Every row gives one point. Examples show where two turns around zero, p and q, send a point. Where does a point land after both, in the order given? Backwards means that the second turn is done in reverse. Each puzzle has new turns, and all numbers are rounded.

Turn p:
-7  -32  3 => 26  12  -15
-5  -23  32 => 16  36  1
19  27  -22 => -30  -25  -3
-7  29  -12 => -13  -23  19
Turn q:
-29  -10  -11 => 26  -4  -18
39  33  41 => -52  -21  34
-13  -23  -1 => 26  3  3
-2  2  -1 => 0  -1  -3
13  -20  1 => 7  15  17
-7  18  -29 => -8  10  -32
Where do these land?
q, then p: 10  -2  -26 => -13  -20  14
p, then q: -24  12  -4 => 3  -5  27
q, then p: -7  24  38 => 39  21  -12
q, then p: 21  -34  -7 => -32  13  20

Turn p:
-1  21  26  -14  -13  -2 => -19  -23  5  -17  -9  15
31  0  32  27  -5  0 => 25  -21  0  8  -4  40
-4  26  32  14  4  13 => 15  -30  1  -27  -13  11
-28  -42  0  6  30  -39 => 16  24  56  13  24  -19
-5  -25  -15  -17  -12  23 => -13  17  -21  -2  30  -6
-34  -16  4  21  -7  33 => 23  18  -11  -39  22  -3
3  2  -13  -34  15  -8 => -25  -9  4  17  4  -24
1  16  -29  -13  -2  13 => -14  6  -25  2  -12  -21
36  18  -36  10  -11  -32 => -7  17  -9  43  -43  8
Turn q:
-1  -16  -13  22  14  17 => -27  -13  1  -23  0  1
21  63  -29  20  17  -24 => 46  13  -44  -47  5  0
17  -17  21  5  -5  -24 => 17  -29  12  14  8  -10
-41  -4  -9  -33  -2  19 => -29  37  1  24  3  21
3  -6  25  2  1  -23 => 16  -23  -1  20  4  2
-13  -10  -26  11  -34  -3 => -20  14  -8  3  18  -35
-4  -5  48  -13  -1  34 => -9  -7  19  28  -47  14
18  -6  -16  -13  10  5 => 4  8  20  -18  8  6
Where do these land?
p, then q: 21  48  33  -26  -2  -15 => -49  -6  20  38  6  -21
q, then p: -27  -55  2  9  20  -29 => 46  7  18  -9  40  -31
q, then p: 16  13  -10  10  21  -6 => -19  -9  -13  15  15  -7
p, then q: 6  13  8  23  -33  29 => -11  41  23  -20  -2  -4
p, then q backwards: 15  -4  -2  -33  -1  -38 => -21  -39  15  -13  -11  18
q, then p: 8  1  18  -8  2  14 => -2  1  -6  -10  3  22
q, then p: -1  -22  -7  19  -7  39 => -23  14  27  -31  7  1
q, then p: 3  6  1  8  1  -4 => -5  4  -2  9  2  -1
p, then q: -41  0  -44  0  -1  10 => 43  25  -27  7  21  5

Turn p:
-23  -40  -12  -15  2  -10  -45  24  -15 => 22  -15  -6  20  35  44  -32  10  -1
-19  -3  -16  7  15  20  35  4  12 => -18  19  12  24  -1  -15  1  -22  -23
18  29  -18  21  15  12  12  -31  -18 => 14  5  7  -4  5  -54  20  -4  9
2  23  -24  1  -10  0  -13  -2  4 => 25  -3  18  0  -3  0  20  2  -3
35  7  55  25  -6  -39  -15  11  23 => -9  -16  -41  -18  -53  7  -2  44  16
4  -12  -21  -3  -11  6  11  -22  1 => 9  3  3  1  2  -5  4  -33  11
2  29  -16  -10  19  -7  29  -28  -4 => 2  39  5  -8  7  -28  27  -7  6
-25  -39  2  -36  3  28  -35  21  5 => 6  -11  7  -6  29  42  -45  -10  -31
23  6  -14  -12  3  1  9  12  -19 => 2  10  26  -1  2  -8  -9  7  22
-17  1  65  22  -31  -11  10  10  12 => -52  -32  -32  -10  -24  19  18  15  -8
Turn q:
-11  -25  -5  4  21  -6  -1  -17  12 => -24  16  16  -13  5  -4  -10  -12  -13
3  22  -19  12  -4  14  63  -12  -3 => 18  38  -7  28  29  19  38  -6  -2
11  28  -27  9  -9  -16  -20  -17  5 => 8  -23  -15  -29  11  20  16  -18  -3
-37  25  -12  -46  10  9  -12  40  4 => 7  -5  -48  11  22  -18  -49  1  22
4  -12  14  18  11  24  -26  -8  2 => -27  3  -4  -12  -34  -4  6  5  0
-3  -15  -8  1  -8  13  -23  -11  -25 => 2  -7  -6  -1  -31  -7  -3  -20  -16
13  39  -6  19  16  27  24  -3  1 => 1  27  -26  5  3  30  29  7  19
22  -7  52  -6  22  -4  -20  -20  -15 => 7  13  24  -30  -42  6  -15  33  0
10  4  18  2  -15  -17  -25  20  1 => 5  -35  9  -7  -10  -5  -5  14  17
14  -23  -9  -27  4  -13  -24  29  4 => -11  -33  4  10  0  6  -40  7  -10
-1  -9  2  4  -66  -15  72  -14  29 => 27  2  30  33  55  -30  57  16  -26
-24  -26  -1  9  17  -16  -9  13  -15 => -12  2  22  4  -8  -12  -25  -27  13
Where do these land?
q, then p: 7  -13  16  11  -1  9  26  -1  -10 => -21  -12  1  0  -17  -11  16  14  0
q, then p: 27  14  7  1  28  -15  -30  -31  22 => -13  11  33  -27  28  27  -19  -8  -16
q, then p: 25  20  19  11  -13  -15  -28  2  8 => -17  6  12  -2  -11  28  -31  -19  2
q, then p: 0  -26  -19  -4  -33  8  7  -25  10 => -19  5  -11  13  28  -17  6  4  34
q, then p: -16  5  -7  0  3  -4  7  6  -39 => 22  -12  -9  -18  -20  -16  11  -9  8
p, then q: 9  -47  -37  -16  -35  -34  35  7  16 => -26  13  -29  -30  -1  -17  67  16  -15
q, then p: -21  12  13  13  5  31  18  22  10 => 7  13  2  29  -25  1  28  7  -18
q, then p: -40  5  -9  26  23  14  -2  23  -22 => 28  3  -21  -5  -21  0  40  -20  -21
q, then p: -60  -27  10  -10  17  9  -2  27  -29 => 44  -16  -40  -5  -16  14  42  20  1
p, then q: 28  56  19  -11  4  -11  -13  -23  23 => 46  -19  -7  33  31  8  -17  27  -11
q, then p: 40  1  -11  -20  2  9  -18  -7  11 => -5  -18  29  11  28  4  -24  -8  1
